Rows are points. The window is the flat piece filled in between its corners: a triangle in 3 columns, a solid with four corners in 4, and so on. A path goes straight from each point to the next, and from the last back to the first. After which points does the path pass through the window?
In the rows, 128 means zero.

Window:
[[124, 114, 157],
[179, 80, 154],
[80, 153, 68]]
Path:
(1): [125, 95, 109]
(2): [150, 20, 179]
(3): [183, 117, 135]
(4): [182, 99, 154]
(5): [136, 48, 141]
(6): [49, 91, 126]
(7): [126, 155, 96]
(8): [174, 143, 93]
(9): [79, 84, 118]
(10): [95, 107, 113]
(11): [122, 162, 120]
(12): [166, 143, 144]
Through the window after points: 2, 4, 6, 10, 12

Window:
[[160, 123, 118, 104, 129, 94],
[93, 130, 112, 87, 157, 104],
[188, 108, 81, 179, 178, 133],
[139, 138, 178, 101, 149, 126],
[162, 188, 139, 93, 183, 13],
[87, 121, 130, 153, 93, 184]]
Path:
(1): [131, 96, 110, 178, 177, 43]
(2): [199, 164, 99, 112, 168, 151]
(3): [131, 154, 149, 89, 141, 128]
(4): [150, 85, 210, 165, 159, 121]
(5): [156, 109, 138, 129, 159, 92]
(6): [147, 156, 117, 99, 158, 118]
(7): [195, 233, 123, 94, 201, 75]
(8): [129, 97, 130, 133, 148, 40]
(9): [133, 77, 145, 138, 141, 77]
(10): [170, 152, 109, 120, 157, 109]
(11): [149, 173, 121, 115, 178, 92]
(12): [149, 134, 144, 127, 165, 72]
(13): [153, 73, 98, 180, 156, 102]
(14): [199, 156, 83, 151, 187, 155]
(15): [150, 183, 127, 67, 150, 94]
(16): [114, 149, 176, 93, 155, 40]
Through the window after points: 1, 3, 7, 9, 13

Window:
[[126, 150, 121, 207, 129, 128, 166, 116, 130],
[164, 74, 132, 155, 176, 201, 157, 135, 99],
[143, 106, 116, 136, 145, 110, 208, 136, 80],
[97, 118, 94, 144, 106, 191, 106, 128, 104],
[97, 105, 162, 144, 185, 116, 14, 163, 133],
[106, 96, 195, 154, 82, 64, 46, 215, 129],
[119, 174, 169, 163, 111, 131, 124, 117, 95],
[115, 142, 121, 119, 106, 197, 184, 192, 150],
[59, 110, 213, 214, 185, 125, 191, 71, 139]]
Path:
(1): [119, 95, 166, 145, 161, 128, 77, 130, 154]
(2): [146, 128, 118, 128, 118, 125, 110, 147, 173]
(3): [44, 112, 193, 224, 159, 182, 117, 140, 50]
(4): [125, 119, 117, 210, 180, 133, 146, 159, 23]
(5): [116, 116, 135, 148, 117, 174, 140, 111, 159]
(6): [159, 107, 117, 73, 134, 124, 135, 107, 144]
(7): [95, 127, 151, 194, 152, 136, 130, 167, 103]
(8): [117, 119, 137, 159, 147, 143, 141, 173, 75]
(9): [147, 84, 162, 144, 111, 116, 123, 125, 155]
(10): [113, 129, 150, 149, 89, 119, 128, 114, 128]
(11): [46, 117, 176, 213, 214, 143, 106, 200, 108]
(12): [69, 140, 160, 184, 153, 124, 116, 172, 91]
Through the window after points: 4, 6, 8, 12

Window:
[[118, 199, 101, 96, 192, 191, 105, 116, 221, 123, 108, 146],
[150, 92, 246, 144, 127, 151, 190, 200, 122, 147, 36, 183],
[126, 81, 93, 106, 89, 66, 111, 92, 121, 78, 211, 91],
[169, 178, 156, 142, 185, 210, 71, 112, 171, 155, 114, 93],
[146, 123, 135, 103, 148, 108, 135, 183, 79, 61, 175, 82],
[61, 130, 159, 204, 108, 146, 182, 202, 123, 176, 46, 153],
[94, 50, 191, 156, 187, 185, 167, 178, 100, 158, 90, 140],
[136, 128, 71, 100, 145, 54, 152, 104, 75, 134, 158, 93],
[157, 163, 120, 128, 153, 216, 158, 84, 145, 108, 149, 106],
[71, 136, 180, 93, 104, 88, 150, 100, 85, 96, 119, 101],
[140, 115, 127, 164, 186, 98, 141, 71, 141, 61, 162, 73],
[144, 206, 127, 160, 212, 200, 95, 108, 167, 146, 182, 174]]
Path:
(1): [135, 127, 102, 124, 136, 152, 130, 112, 109, 111, 135, 125]
(2): [154, 83, 84, 166, 172, 157, 73, 66, 35, 87, 161, 153]
(3): [115, 161, 198, 122, 140, 151, 183, 155, 206, 127, 116, 101]
(4): [144, 101, 195, 117, 150, 115, 177, 182, 119, 144, 139, 109]
(5): [129, 135, 112, 164, 123, 158, 109, 94, 76, 52, 92, 141]
(6): [115, 129, 92, 136, 130, 128, 71, 114, 71, 77, 67, 102]
(7): [124, 129, 162, 121, 156, 127, 176, 127, 156, 120, 139, 109]
(8): [154, 155, 140, 100, 152, 128, 137, 119, 164, 162, 151, 98]
(9): [117, 117, 126, 134, 172, 167, 111, 121, 123, 61, 128, 133]
(10): [112, 186, 102, 151, 164, 172, 93, 133, 58, 52, 64, 97]
(11): [138, 132, 164, 129, 160, 170, 162, 135, 151, 143, 134, 125]
(12): [122, 127, 173, 141, 139, 139, 158, 114, 176, 110, 179, 86]
Through the window after points: 12
